Rows are points. Examples show where two turns around zero, p and q, send a point. Write where each new point lands after one turn and then the other. Backwards means that the second turn is done in reverse. Each puzzle has new turns, and all numbers are rounded.
In the rows, zero is written as 128.

Turn p:
[ 91 144 156] -> [165 103 149]
[110 105 166] -> [144  85 114]
[187 148 124] -> [129 179  92]
[127 107  69] -> [ 70 140 149]
[125 136 126] -> [132 132 134]
Turn q:
[146  53 154] -> [202 122  95]
[132 142  84] -> [110 168 144]
[115 137 154] -> [119 100 120]
[137 158 148] -> [115 102 151]
[110 151 100] -> [ 93 149 130]
Where do these land?
p, then q: [ 67 120 109] -> [159  84  93]
p, then q: [149 128 150] -> [128 154 143]
q, then p backwards: [139  97  95] -> [154 167 131]
p, then q: [130 129 104] -> [110 114 120]
p, then q: [141 107 128] -> [119 146 114]
q, then p: [142 187 183] -> [119  51 101]

Turn p:
[119 118 163 143] -> [131 144 145 160]
[218 151 132 142] -> [179 189 108  82]
[100 112 106  91] -> [121  75 135 123]
[ 99 148 112 107] -> [ 97 104 140 112]
[104 112 127 157] -> [111 128 113 162]
Turn q:
[107 169 137 142] -> [139 149 103 163]
[137 153 163 163] -> [103 127 119 178]
[116 150  75  92] -> [190 147 137 107]
[124  55 133  93] -> [ 96 118 137  55]
[150 152 129 113] -> [136 144 155 143]
[ 88 103 116 138] -> [132 116  88 101]
[174 114 142 154] -> [101  94 157 148]
Where do these land?
p, then q: [122 128 150 155] -> [134 126 112 159]
p, then q: [123  82 129 122] -> [116  84 138 129]
q, then p: [154 144 133  81] -> [123 161 172 120]
q, then p: [151 133  38 152] -> [220 143 108 137]
q, then p: [149 148 148 169] -> [113 144 101 169]
q, then p: [ 77 143 159 101] -> [ 83 126 123  79]
p, then q: [120 118 138 117] -> [110 120 128 130]

Turn p:
[122 136  81 133 160  93] -> [109 130  64 130 122 137]
[ 77 102 150 111 118 111] -> [ 95 122 148 178 131 109]
[123 146 119 157 161 178] -> [128 131 128  99 177 169]
[188  67 123 131 101 126] -> [204 115 132 155  91 135]
[142 148 168 153  95 152] -> [134 137 184  99 115 141]
[143 142 107 100  96 114] -> [133 102 118 110 100  96]
[102 155 148 111 165 122] -> [ 95 159 122 124 159 108]
Turn q:
[162 172  45 112  52  31] -> [ 90 197 110  16 207 118]
[ 98 144 145 142 124 118] -> [112 145 143 126  98 138]
[124 145 117 104 141 143] -> [128 120 156 136 143 112]
[128 113 145 134 160 121] -> [127 134 113 162 117 121]
[153 130 157 140 122 146] -> [146 106 113 120 102 114]
[121 116 107 162 169 167] -> [182 137 141 168 126 143]
[122 127 150 122 120 152] -> [128 100 137 129 110 131]
[115  93 142 118 103 134] -> [110  98 114 128 126 159]
[129 112 143 120 161 139] -> [131 116 123 166 124 118]
Where do these land?
p, then q: [172 141 188 142 160 119] -> [126 133 158  91 108  62]
q, then p backwards: [133 148 106 120 106 150] -> [140 142 135 125 115 165]
p, then q: [137 130 159 174 123  91] -> [133 111 164  83  97 130]
q, then p backwards: [136 109  90 123 168 104] -> [116 104 144 114 182 131]
q, then p: [106 143  62 138  92 173] -> [179 169 156 114 176  97]
q, then p backwards: [150 149 123 123 108 108] -> [137 165 127 112 136 131]
p, then q: [ 65 132 153 118 140 118] -> [112 165 151 156  89 151]
q, then p backwards: [170  92 170 102 124 154] -> [117 110  64  95 105 125]
q, then p: [ 84 109 100 113 132 135] -> [125 147 155 125 168 154]

Turn p:
[ 99  89 181 141 114 101 107 165 115] -> [136  80 109 126 136  77 163 161 151]
[ 87 132  82 124 148 127 119 125 162] -> [ 79 151 121 116  96 152 120 147 146]
[114  72 194 167 151 104 106 106  95] -> [144  64 150 137 146  67 100 177 140]
[115 124 192 155 116 120  62 119 107] -> [163  98  95 150 116  65 112 171 115]
[150 139  93  88 143 173 154 151 120] -> [131 164 136 101 158 182 148 120 104]
[134 176  99  92 124 116 166 110 140] -> [118 178 152 114 107 139 133  78 122]
[ 82 132 106 130 103 160 158 107 137] -> [103 126 157 142  84 159 153 135 106]
[160 139 101 121 110 120 162 134 148] -> [127 138 131 131 132 157 136  76 141]
[115 153  85 175 118 139 135 127 139] -> [ 84 137 118 175 117 153 123 118 119]
[162 161  94  94 151 126 158 148 103] -> [117 174 136 101 171 142 133  89 109]
[184 119  92  94 112 125 108 115 122] -> [148 123 101  90 136 157  97  86 112]
[134  99 216 156 145 125 101 129 148] -> [185 101 129 154 137  87 118 177 171]
Turn q:
[161 152  87 146 113 136 107 156 106] -> [166 155 107 143 113 141 130 175 115]
[155  98 143 134 107  99 163 179 109] -> [111 123 141 143 117  90 185 170 134]
[137 141 163 188 126 152 109  75 149] -> [160 131 122 158  87 129 110  57 143]
[ 82 127 162  94 192 151 126 100 103] -> [ 97 128 184 113 155 117  62  99 117]
[146 166 104 108 113 107 165 142 169] -> [122 150 108 122 159 165 185 126 116]
[157 115 132 174 110 176 123 150 181] -> [159 113 107 197 128 146 144 119 174]
[144 108 152  92  93 112 146 113 111] -> [139 113 152  84 128 103 163 129 141]
[106  95 103 120 145 116 131 111  98] -> [108  95 141 106 113 130 105 146 103]
[110 111 122 124 168 102  60  85 138] -> [134  98  90 111 136 104  66  96  91]
[ 80 167 112 100 112 128 149 169 116] -> [ 85 174 128 102 145 155 128 164 147]
Where do these land?
q, then p backwards: [115 139  95 141  89 139 134 151 171] -> [131 116 106 138 120 148 113 174 174]
p, then q: [122 110 134  31 204 111  99 146 152] -> [136 168 115  93 246 134 147 141 124]
p, then q: [120 154 127 144 109 115  96  92 114] -> [139 132  98 102  87 113 122 146 123]
q, then p backwards: [131 135 141 130 158  86 118 147 121] -> [112 161 126 137 132 116 114 134  88]
q, then p: [104 105 129 148  86 167 106 175 141] -> [113 133  87 152 113 168 138 133 185]
q, then p: [129 119 108 141 164 155 130 134 103] -> [141 109 100 150 146 111 133 155 116]
p, then q backwards: [125 122 126  94 130 106 171 112  92] -> [129 126 160  93 141 112 157  92 109]
p, then q: [168 103 125 142 100 103 130 109 120] -> [152  76 124 121 117 116 112 111 116]
p, then q backwards: [123  98 143 149 129  92 190  59 116] -> [118  76 178 128 163 167 159  89  96]
q, then p: [151 176 132 141 147 115 112  97 127] -> [138 142 132 135 131 116  95  99  79]
q, then p: [119 149 146 147  91 218 121 185 151] -> [144 172  96 201 118 171 118 142 190]
